Every row gives one point. To make a cloud, some directions were put in groups of two or more. Within a group, all points are equally far from the middle, so they leave a hole (a ring in 2 directions, a hollow ball in 3). The other directions are filled evenly. Then the cloud was stretched, turned, moved and blurred a little. Count the holes, and give their numbers of directions, smallest first.
In the rows, 128 means zero.

Cloud (20 x 3):
[[133  82 166]
 [161 118 148]
 [115 139  82]
 [124  90 147]
 [ 87 155 131]
 [ 82 108 116]
 [ 74 101 125]
 [ 69 143 104]
 [121 102 136]
 [131 133 132]
 [115  90 131]
 [101 149 155]
 [163  90 153]
 [ 86 156  96]
 [110 170 149]
 [ 95  86 121]
 [173  98 139]
 [113 116 141]
 [ 83 130 178]
 [114 139 132]]
Holes: 0

Cloud (22 x 3):
[[141 111 164]
 [112 111 164]
 [110  98 115]
 [ 92 149 105]
 [ 80 147 107]
 [112 107 159]
 [126  94  98]
 [130 153 156]
 [174 121  97]
 [131 121  89]
 [105 175 161]
 [151 115  85]
 [176 126 116]
 [134 110  87]
 [ 71 156 110]
 [172 124 141]
 [108 175 157]
 [ 83 119 121]
 [129 100 157]
 [135 123  88]
 [ 77 127 164]
 [118 168 140]]
Holes: 1 (2)

Cloud, 27 rows:
[[146 114 111  81]
 [ 86 139 125 122]
 [119 135  81  91]
 [107 122  79 148]
 [126 154 153 172]
 [150 178 115 147]
 [130 164 146  78]
 [155 114 100 156]
 [164 144 113 143]
 [102 105 135 106]
 [ 92 131 136 109]
 [120 156 161  88]
 [119 160  77 106]
 [109 125 108 172]
 [102 116  81 122]
 [122  81 130 106]
 [110 186 125  92]
 [120 171 146 168]
 [116 179 140 164]
 [111 121 101 170]
 [111 123 107 173]
 [154  97 116  97]
 [134 170 155 164]
 [118 130  73 147]
 [148 120  91 159]
 [105 101 135 105]
 [132 195 115 144]]
Holes: 2 (2, 2)

Cloud (50 x 6):
[[176 168  90 105  93 121]
 [120 117 103 150 171 108]
 [125 103 148 125  91 109]
 [134 107 164 107  84 178]
 [195 138 145 150 121 105]
 [116 147 116  78 129 111]
 [134 172  90 116 143 109]
 [102 110 121 116 121 177]
 [142 147 141 161 154 100]
 [136 154 131 114 134 155]
 [133  93 170 116 132 109]
 [158 118 169 138 131  82]
 [131 138 142 142  70 170]
 [135 123 173 113 149 135]
 [114 127 140 151 125 167]
 [164 179  88  94  98 148]
 [163  80 129  93 110 163]
 [115 122  91  55 111 147]
 [129 101 150 154 130  84]
 [147 118 116  69 147 175]
 [127 175 141 148  87 120]
 [139 119  89  94 118 102]
 [145 109 138  96  85 128]
 [110 158 111 103  96 155]
 [120 163  87 151 143 129]
 [119 130  80 177 125 142]
 [152 127 169 111 154 114]
 [155 148  71 105 157 159]
 [115  99  98 122  85 153]
 [112 139  76 122 126 181]
 [135 127 121  64 144 151]
 [117 123  90 151 170 121]
 [169 129 124 172  92 152]
 [125 156  93  99  89 113]
 [161 103 150 148 122 177]
 [110 164  98  85 133 120]
 [140 116 134 167  80 113]
 [139 169  96  77 120 125]
 [183 160  75 124 128 139]
 [162 124 102 118 120  98]
 [133 144  88  83 139 179]
 [147  97  66 121  98 174]
 [153 162 155 133 114  80]
 [196 132 131 121  83 117]
 [176 177 126 116 112 122]
 [ 92 111 137  92 134 128]
 [141 123 102 106 125  92]
 [128 173 115 118  96 108]
 [152 157  86 128 106  98]
 [160 123 123 155  78 121]]
Holes: 1 (4)

Cloud (80 x 8):
[[136 171 122 115 198 128 132 170]
 [ 98 187 163 120 142 163  93 134]
 [163 134 148  74 104 112 158 116]
 [132 171 109 144 193 119 143 126]
 [145 194 118 104 137  92 108 112]
 [134 113 137 152  93 146  87 108]
 [ 95 188 130 160 172  97 128 150]
 [157 114 106 143 168  74 135 135]
 [138 141 152 140 151  93  80  74]
 [162 153  70 186 189 131 121  96]
 [111 119 190 101 114 152  81 120]
 [116 143 158 104 115 120 122 112]
 [151 139 125 101 169 145 183 142]
 [162 124  80 163 158 130 165 168]
 [123 168 132 154  93  96 121  98]
 [124 162 152 137 122  77 116 163]
 [118 159 133 158  98  74 129 147]
 [157 188 104 108 162  65 142 129]
 [154 149 115 115 177 150 201 127]
 [137 135 149 130 150 117  59 131]
 [114 158 103 129 141 104 119 126]
 [127  62 142 135 138 171 115 119]
 [123 159 127 151 120 139 130  77]
 [114  92 166 150  60 167 137 123]
 [111 118 123 182 128 107 107 137]
 [161 131  93 155 139 145 144 167]
 [114 115 149 181  70 105 128 112]
 [148 109 150 151 135 104 131 131]
 [116 155 161 135 132 141 106 151]
 [149 155 143 132 120  75 146  98]
 [129  81 114 104 176 208 125 110]
 [168 133 161 135 150 105 148 154]
 [125 120 118 127 109 151 148 136]
 [154 151 127 124 222 145 118 161]
 [163  91 132 171 148 133 152 129]
 [126 123 107 149 150  94 107 103]
 [127 109 146 167 145 157 150 140]
 [173 157 120 126 172 101 116 100]
 [128 117 126  96 194 159 164 123]
 [135 178 170  84 112 104  77  88]
 [161 138 137 135 138 125 147 166]
 [120 110 172 105 113 104 110 158]
 [133 114  88 148 200 119 156 142]
 [140 121 109 154 146 138 164  80]
 [123  88 159 164 118 102 109 148]
 [144 113 118 161 102 108 111 108]
 [107 158 124 132 154 130 131 102]
 [165 143 101 123 223 103 164 187]
 [132 109 140 192  85 113 112 135]
 [165 132  99 123 149 130 218 145]
 [117  95  97 175 174 141 133 165]
 [124 119 121 143  96 162 164  83]
 [132 104  99 115 151 159 120 109]
 [ 92 132 126 171  98 163 178 125]
 [112 137 122 125  95 102 114  92]
 [165 122 124 138 156  75 128 104]
 [ 98 120 119 119 133 137 122  98]
 [114 132 127 127 168 163 174 122]
 [119 136 177 110  80  97 113 140]
 [155 122 110 156 115 123 138 115]
 [123 172 129 161 126 157 109 156]
 [165 143 127  76 126  90 161 126]
 [ 98 156 127 161 115 123 130 149]
 [126 120 166 143  92 106 160 121]
 [115 125 193  84 115 118 112 132]
 [131 118 145 117 101 108 139 164]
 [128 108 127 177 125 106 128 111]
 [123 124 111 179 140 130 153 136]
 [104 168 149 166 164 143  67 113]
 [149 133 117 136 135 145 144 109]
 [118 115 103 154 165 133 157 130]
 [ 96 117  96 128 178 168 160  87]
 [170 113 124 106 156  75 160 145]
 [138 129 119 147 140 129  85  78]
 [102 137 150 124 166 176 151 142]
 [143 121  90 154 186 119  87  97]
 [120  97 126 183 165 175 147 124]
 [120 105 119 179 114 152 174 140]
 [146 173 163  96  97  96 150  65]
 [ 74 141 117 158 119 169 116 118]]
Holes: 0

Cloud, 93 rows:
[[202 115 111 116  68 131 155 115 147]
 [ 82 126  74 150 101  90 153 129  93]
 [ 90 117 139  89 153 132 104 175  99]
 [143 157 150 109 111 121 140 161 143]
 [126 108  72 138  87 111 101 124 101]
 [112 154 119 118 115  99 131 157 101]
 [143 120 109 134 144  69  80 132 137]
 [118 132 130 152 118 159 138 128 156]
 [102 150 122 101 148 127 118 105 120]
 [ 87 120 168 112 149 149 121 156 128]
 [158 154 112 143 120 180 111 111 101]
 [175 103 169  96 143  98 119 143 133]
 [ 83 148 109  90 127 127 113 175 153]
 [163 132 140 137 161 151 117 137 120]
 [136  93 122 101  92  98 145 153  90]
 [151 148 147  85 104  88 152 127 124]
 [ 86 137 132 116 143 146 169 137  89]
 [157  99 176 129 175  83 166 155 110]
 [141 195  62  95 105 117 137 125 112]
 [156  77  75 124  93 106 109 158 126]
 [157 134 140 124 116  88 146 104  90]
 [154 110 104 166 102 113 100 110 130]
 [148  94 119 105 125  89 155  99  97]
 [145 123 174 122 166 144 122 167 127]
 [171  49 180 118 111 133 131 112 106]
 [129 130 135 126  83  93 120 125 129]
 [ 93 130 118 146 127 109 116 128 136]
 [106 128 111 140 164  83 148  99  82]
 [149  68 158 148 127 167 156 136 120]
 [127  82 146  97 167  88 136 162 118]
 [124 118 115 118 142 148 176 119  69]
 [145 105  83 144  79  80  85 137 138]
 [ 77 122  75 143  92 139 113  86 105]
 [132  95 113  95 177 127 146 136 124]
 [180  71 148 123  76 104  87 173 131]
 [119 114 125 105  77 126 128 123 136]
 [125 107  58 179  91 105 125 133 107]
 [141 101  91 126 102  81  59 134 157]
 [143 102 185 127 151 162 159 116  86]
 [152  99 138  87 132 154 158 124 147]
 [ 90 108 108 123 142 104  90 148  88]
 [142 168 162 147 164 106 146 125 115]
 [ 98 184  80 127 119 111 115 162 137]
 [105 102  95 133 107 112  97 139 126]
 [174 152 144 114 128 139 145 182 111]
 [ 98  87 139 160 142 116  97 110 140]
 [ 71  91 138 112 112 104 158 107 165]
 [130 146  74 135 152  99 121 164 101]
 [130 142 109  96 133 106 129  96 124]
 [121  99  64  76 138  96 163 123  84]
 [ 89 142  45 120  77 107  93 146 138]
 [119 161 122 102 110 139 163 170 115]
 [164  71 137 125 142 143 116 161 142]
 [187 119 155 121 105 165 150 102 116]
 [171  48 188 139 114 100 144 118 128]
 [ 88 106 105  93  61 139 133  70 102]
 [157 115 165 106 140 153 146 115  74]
 [111 127 124 114 123  95 103 141 156]
 [111 143 166  69 116  88 144 121 145]
 [139  98 143 145 168 108 141 132 128]
 [ 60 141 112  76 135 151 150 148  86]
 [146 180  79 121 138 130 114 157 150]
 [106 114 175 120 127 134 112 105 106]
 [153 105 145  98 144 124 142 107 130]
 [207  92 134 109 108 100 128 127  95]
 [146  56 133 202 137 152 125 164 144]
 [147 128 183 141 123 114 132  89 121]
 [140 127 109  84 123 138 128  93 146]
 [163 133 144 159  95 117 143 129  86]
 [115  87  99 140 129 159 127 121 137]
 [140 142 196 141 121 122 133 110 128]
 [128 100 107 114  97 133 163  76 111]
 [ 75 108 154  78 138 109 174  87  78]
 [ 90 114 141 137 197 164 164 154 114]
 [153 125 192 133 153 116 155 113 127]
 [126  85 171 156 135 137 147 172 131]
 [190  98  84 165  94 121 144 143 121]
 [126 114 175 134 134 144 180 114 147]
 [118 109 142  79 134 156 158 120 119]
 [121 131 128  84  75  79 139 124  87]
 [ 98 123 121  83 105 130 138 146 149]
 [113 101 123 157  86 167 109 146 121]
 [ 78 183 151 138 150 121 123 147 103]
 [164 139  98  95 116 137 174 124  74]
 [220 133 127 157  89 110 135 126 112]
 [143 129 128 136  80 151 119 173 110]
 [181  86 132 132 161 130 116 139  97]
 [122 108 134 105  71 161 149 107 147]
 [121 114 141 138 149 107 133 143  74]
 [132 121  97 135 177 177 128 124  86]
 [134 108 105 141  96 122  69 181 109]
 [119 120 171 148 125 159 173 128 115]
 [ 98 141  99 155 157 160 112 122 106]]
Holes: 0

Cloud, 104 rows:
[[138 147 132 148  84 107 127 144 134]
 [162 154 150 142 168 135 126 108 116]
 [132 112 113 160 113  84 103 163 145]
 [161 195 104 132 130 153  92  92 129]
 [127 163 146 112 105 116 131 109 124]
 [155 130 157  98 153 126 150 148 158]
 [128 160 135 124 169 130  64  86 104]
 [163 179 114 135 127 113  58 121 119]
 [144 138 138 126 167  98  92 155 184]
 [152 155 117 109 106 157 104 162 173]
 [104 143 129 128 127 174  96 135 131]
 [115 129 163 152 105 119  78 137 154]
 [ 91 109 159 165 159  95 117 114  80]
 [137  80 135 173 129  89 125 173 114]
 [172 133 141 137  91 107 141 150 121]
 [138 165  80 130 133 145 142 147 136]
 [116 122 162 162 103 152  93 143 125]
 [108  74 145 169 156  92  90 121  96]
 [164 136 132 100 112 125  96 129  74]
 [154 171 123 148 131 154 145 137 193]
 [120 105 111  79 142  66  97 136  76]
 [130 163 156  97 142 178 127 124 154]
 [144  78 166 153 135 109 124 141  92]
 [170 123 122  99 135 155 130 146 158]
 [118  83 135 107 106 125  79 106 132]
 [123  73 145 127 147 118 169 148 110]
 [108 116 163 142 147 119  60 125 108]
 [145 102 136 119 173 126  80  99 106]
 [121 195 158 114 140 135 102  83  95]
 [150 117 167 150 145 151  60 122 162]
 [146 123 141 124  91 132  94 108  82]
 [176 148 135 155 155 103 106 161 178]
 [135  86 101 106 123 101  63 134 144]
 [149 143 107 149  99 110  71 129 135]
 [180 108 163 125 113 102  71 137 154]
 [175 125 151 119 142  74 112 178 134]
 [ 82  81 164 118 167 105 111 120 111]
 [129 175 138 144 144 146 175 133 146]
 [159  77 116  84 147  89  73 145 107]
 [117  94  75 138 105 109 147 161 119]
 [ 96 138 110 152 149 136 100 145 108]
 [127 119 151 189 146 114  96 130 147]
 [125 122 119 102 191  76 119 173 100]
 [142 120 110 127 110 136  62 138 105]
 [103 192 148 129 146 104 113 106  88]
 [152 140 130 154 121 152 128 180 188]
 [136 118 132 149 127 146  90  81  95]
 [118 175 147 115 130 109 117 137 172]
 [145  54 150 125 147  77 120 119 108]
 [150 116 136 120 163  46 140 122 110]
 [161 148 121 104 144 101 134 110  70]
 [122 162 163  94 121 144 121 135 150]
 [ 84 103 119 141 163  67 106 114 137]
 [141 138 103 142 117  93  86  95 147]
 [146  90 139 107 185 112  89 133 110]
 [160  90 124 135 120 151  93 126  97]
 [142 142 130 144 152 163 136 129 103]
 [144 159 161 160 124  72 107  91  97]
 [119 188 170 163 173 125 153 134 119]
 [148 121 153 145 183  82  88 128 109]
 [ 94 126  95 106 152 151 151 130 127]
 [108 161 108 137 176 126 161 153 145]
 [104  90 139 127 140 158 137 117 110]
 [111 107 178 145 137 110 111 135  71]
 [141  68 132 152 148  49  94 130  76]
 [151 112 127 143 118 112  88  86 151]
 [164 149 141 153 136  89 139 145  70]
 [107  68 157 124 121 140  92 114 113]
 [129 126 114 105 177 114  91  91  70]
 [133 104 159 118 150 140  73  95  91]
 [110 127 129 178 155  99 157 123  92]
 [119  68 134 145 110  95 136 147  60]
 [110 103 175 129 133 131 140 127 140]
 [175 161 126  98 102 128 119 124 132]
 [171 122 122 141 145 115  58 109 122]
 [122 148 104 148 191  91 104 129 121]
 [126 119 108 106 180 129 131  98  88]
 [108 166 158 143 150  90 165 115  97]
 [132 142  91 107 163  65 119 106 128]
 [157 142 161 140 170 159  97 147 148]
 [124 124 164 137 123 146 120 160  89]
 [136 110 117  83 123 105  96  94  79]
 [131 148 108 158 165 126 145 114 147]
 [121 109 133 166 132 101 169 163  91]
 [152 170  99 122 137 114  84  99 160]
 [158 105 178 141 153 113  67 134 144]
 [158  55 130 137 136 110  93 126  96]
 [105 182 166 175 169 120 112 122 116]
 [121 129  95 101 166  79  92  94 128]
 [153 174 131 104  99 147 132 128 149]
 [126 126 147 171 165 133 115 143 105]
 [118  85 155 160 143  76 129 176 128]
 [155 153  91 144 159  84  93 134 137]
 [139 109 107 107 169  74  92 165 144]
 [128  90  91 126 132 113 102 187 128]
 [165  78 159 119 154  90 123 145 121]
 [177 108 135  90 153 101  87 138 138]
 [136 167 124 161 166 141 118  95 144]
 [ 92  82 135 108 169 120  97 150 147]
 [137 121 143  94 130  98 106 174  99]
 [106 159 158 168 161 141 146 133 117]
 [130 122 168 133 122 156 102  86 110]
 [144 107 144 118 173  41 118 130  68]
 [160 101 133  86 141  85 116 132 144]]
Holes: 1 (8)

Cloud, 98 rows:
[[141 123 105 167 141  78 147  93 126]
 [103 107 135 123 144 153  99 154 185]
 [ 48 112 155 111 177 154  68 139 149]
 [139 115 131 176  76  99 126 132 172]
 [128 114 115 186 128 113  97  73 121]
 [ 97 119 156 121 157 174 116 100 188]
 [136  99  91 157 132  93  88  93 116]
 [109  96 159 148 130 110 136 179 172]
 [180 145 130 158 116  86 129 131 169]
 [ 91 101 178 159 143 149 126 152 184]
 [ 80 165 108 138 175 137 113  90 142]
 [144 113 143 114  79 131 147 120 137]
 [128  89 114 119 128 139 131 105  93]
 [124 123 111 164 128 103  98  72 156]
 [110  90 122 171 157 132  78  52 117]
 [ 87 137 107 131 197 147  89  81  61]
 [189 128 103 126  89 109 135  90 127]
 [111 133  96 139 179  94 122 101 169]
 [ 90 122 113 119 163 138 134  78 126]
 [116 125  78 147 142 111 108  96  76]
 [111 139 111 144 149  77 119 170 136]
 [ 75 126 129 125 121  99 134 118 147]
 [105 111 168 145 142 155 125 167 182]
 [148  98 156 123 109 131 104 122 153]
 [167 107 130 124 100 106 179 115 127]
 [126 109 111 150 146  65 125 134 120]
 [132 123 125 122 170 115 104  42 108]
 [102 150 109 144  81 105 147 124  97]
 [ 83 141 126 109 185 156  86 135 140]
 [104 137  82 153 139 117 119 104 139]
 [120  57 183 129 126 152 126 108 137]
 [146  76 128 139 110 143 144  93 140]
 [ 76 104 195 113 142 186 112 110 194]
 [107 130  89 181 122 124 150 127 126]
 [106 118 155 157 112 128 118 132 118]
 [181 131 122 133  99 112 126 133 145]
 [ 95 143  97 137 170 101 136 117  71]
 [139 116 134 129 100 129 142 170 199]
 [179 117 102 122 136  99 125 129 143]
 [ 74 123 145 160 172 120 103 137 184]
 [ 72 118 136 113 170 171 118  85 121]
 [ 66 106 132 136 153  97 107 164 151]
 [130 117  92 165 148 112  69  90 113]
 [ 97 138 131 160 160 104 125 143 183]
 [ 89 146 121 136 157 147  95  62 103]
 [ 77 154 123 132 126 126 125  90 122]
 [ 69 160 130 121 146 121 138  89 122]
 [102 122 102 128  93 112 111 122 161]
 [ 58 126 131 149 185 151 121  87  81]
 [148 166  90 155 119  82 126  67 120]
 [115 150 106 144 119  99 105  99  71]
 [ 87 108 179 149 116 190 150 111 151]
 [107 121 168 155 117 144 110 129 112]
 [139 104 136 112 100 129 163 121 133]
 [ 99 156  96 134 170  93 128 136  88]
 [ 93  96 140 123 157 162 104 149 171]
 [127 147 135 165 127 146 126 153 171]
 [132 132 148 148  81 111 123 145 123]
 [126  76 138 160 156 175 132  77 187]
 [135 103 160 169 106 132 137 114 167]
 [105 118 122 136 150 154  49 119 120]
 [132 149  82 146 124  71 140 144  90]
 [119  95 133 144 133 152 125 187 166]
 [144  67 129 142 126 124 141 166 176]
 [157 130 117 171 115 130 143 107  92]
 [105  93 135 120 104 166 115 105 106]
 [ 89 120 141 145 115  98 125 131 143]
 [ 81  97 111 137 161  98 116 138 100]
 [106 136 135 135  90 125 153 185 134]
 [189 133 122 142  94 104 160 110 160]
 [ 82 114 148 149 129 121  94  91 128]
 [114 146 137 138 142  88 106 141 102]
 [149 116 149 139  76 113 163 136 176]
 [131  84 139 175 172 173 116 132 140]
 [ 86 106 131 128 157  87 141 103 101]
 [166 102 138 131 136 109 138 133 137]
 [121 128 127 138 129  69 126 115 122]
 [120 110 118 108 120 115 149 127 192]
 [186 117 123 154  57 103 171 107 159]
 [ 94 105 135 160 122 104 128 141 146]
 [112 138 171 156 124 168  87 164 180]
 [ 98 142 125  90 135 122 129 122 156]
 [148 102 169 152 106 109 128 126 171]
 [118 160  92 149 138 125  96  86 158]
 [ 94 110 106 127 119 136 105 108 111]
 [159 105 101 190  53  98 143 127 135]
 [131 116 115 169  86  77 106 142 163]
 [123 163  69 150 131  93 138 110 122]
 [116  93 163 136 183 171 132 105 132]
 [121  93 130 145 114  77 141 104  72]
 [ 88 155 113 130  83 104 108 136 125]
 [110 155 105 152 179 115  73 103 145]
 [ 80 115 116 148 136 107 118 135 149]
 [168 149 111 154  63 104 153 139 127]
 [ 78 155 150 110 136 152  75  83 137]
 [173 139 108 170 134 132 120 139 127]
 [122 135  89 107 115 143 163 119 109]
 [140 121 113 126 108 150 139 100 123]]
Holes: 1 (2)
